Each row of a before or after table is a point. The points were changed in one or more steps. Then noise was added and the rows were shuffled. The steps act on how far a point lies along the listed directions, d1 being the first. What was done? A step turns or swaps two directions, mirrors them in a line or flattens them onto one, adds a multiple of one to another, or multiplies one. Angles are multiples of 10 degrees, from the lower direction toward the higher: turns from -170 to 170, lines from 10 to 170 but not 90. Use the fewest steps. Two steps may share a direction if one is a turn and the other turns, adds or multiplies; they go together, in the order done. Otherwise the lowest direction goes first.
(in the rows, 128 means zero)

Directions:
(1): [166 144]
(2): [144  90]
Before (12 x 2):
[[148 100]
 [138 141]
 [108 129]
 [132 100]
 [140 118]
 [115 143]
 [ 73 146]
 [138 133]
 [ 96 145]
 [134 140]
 [120 128]
 [102 154]]
After, 12 rows:
[[123 135]
 [ 96 125]
 [ 57 129]
 [170 116]
 [128 137]
 [ 56 134]
 [136 133]
 [ 89 132]
 [116 127]
 [159 126]
 [196 121]
 [ 21 123]]
Steps: add 1.5 times d2 to d1

Directions:
(1): [193 150 141 151 117 114 130 163]
(2): [132  83  96 122 162 120 157 169]
(3): [154 105 113  68  91 126 105 127]
(4): [134 168  58 132 138 132 113 120]
Before, 10 rows:
[[123 113  61 119 148 134 131 121]
 [131 149 109 108 124 129  95 118]
 [ 93  89 174 138 139 134 141 124]
 [152 135 172  62  55 129  86 110]
 [169 139  80 141 124 127 127 154]
 [171 137 132 127 104 130 140 140]
 [139  90  70 107 139 111 126 176]
 [ 80 137 161 138 121 122 129  90]
 [150 113 114 126 149 131 148 193]
 [134 103  58  69 125 112 122 169]]
After:
[[123 155  93 128 113 140 104  85]
 [ 72 114 146 134 139 121 144 105]
 [150 113 118 129 150 129 148 194]
 [190 118 162  68  72 116 105 156]
 [170 178 110 146  96 132 102 125]
 [137 180 127 117 103 133  80 102]
 [ 91  40 135 125 179 125 173 164]
 [159 142  84  84  97 114 102 152]
 [177 140 132 129 107 129 142 144]
 [151 114  89 114 121 114 113 163]]
Steps: add 0.5 times d3 to d1; add -1.5 times d4 to d2

Directions:
(1): [ 68 121 161 101 138 134 112 159  97  80  98 121 140  95]
(2): [118 186 127 161  92  97 122 136 162 134  70 119 149 122]
(3): [ 96 156 154 125 137 109  92 111  87 175 149 157 159 166]
(4): [134  78 117 158 124 102  96 169 155 122 146 169 175 114]
(5): [170 136 132  84 109 101 102  80 117 120 123 155 135  70]
(6): [154 113 109 109 167 151 144 117 119 142  82 107 199 139]
Before:
[[ 85 159 178 102 156 135 104 135  98 126  98 145 155 124]
 [122 102 120 171 122 112 124 187 177 116 162 137 115 151]
 [ 66 148 163 115 106 105  84 145 118  97  95 136 120  96]
 [117 132 110 186 118 132 164 170 172 118 107 117  93 152]
 [ 97 133 134 128 185 162 146 111  84 183 156 111 153 211]
 [ 37 122 181 148 115 119  88 206  93 126 143 147 120 156]
 [ 72 176 136 139 128 135 126 138  90 162 113 119 175 171]
 [136 136 126 135  91 126 133 137 150 112 133 147 114 115]
 [139 131 119 143 146 156 140 147 125 151 130 125 180 185]
 [144 134  94 162 140 137 135 160 175 151 108 115 168 141]
 [159 129 105 109 152 128 153  76 113 136 124 139 161 128]
 [ 82 157 169 116 103  95  96 150 121 151 134 149 127 149]
 [130 142 154  77 143 150 129  88  69 127 176 131  90 127]
 [ 83 142 151 138 159 122  92 147  98 135 107 127 195 146]]
After (14 x 14):
[[138  71 129 116 137 127 102 151 132  62 149 142 122  58]
 [155 153 116 121  83 121 159  95 170  90 132 105  36  72]
 [146 135 125 110 125 115  96 112 126 152 185 160 109 111]
 [ 76  56 139 123 165 146 101 186 113  91 125 135 160 127]
 [111 127 134 163 118  99 103 169 155 134 170 149 115 160]
 [169 142 133 114  86 124 122 112 138 107 161 149  90 103]
 [ 95 144 148 145 126 110 114 127 107 156 176 171  81 168]
 [134 173 117 133 125 152 173 134 144 104  68  74 125 122]
 [167 154 103 108 134 115 159  66 129 123 105 130 141 112]
 [117 130 130 135 130 147 136 135 122 142 141 143 151 164]
 [124  89 149 102 152 147 123 163 136  72 115 145 130  78]
 [125  66 132 105 136 151 151 183 146 100 142 114 108 132]
 [136  92 116 102 107 153 145 133 112  84 167 128  77  79]
 [ 78  47 148 158 109 133 112 243 145  65 147 140 100 102]]
Steps: add 0.7 times d1 to d4; turn d2 and d3 by 160 degrees; swap d5 and d6
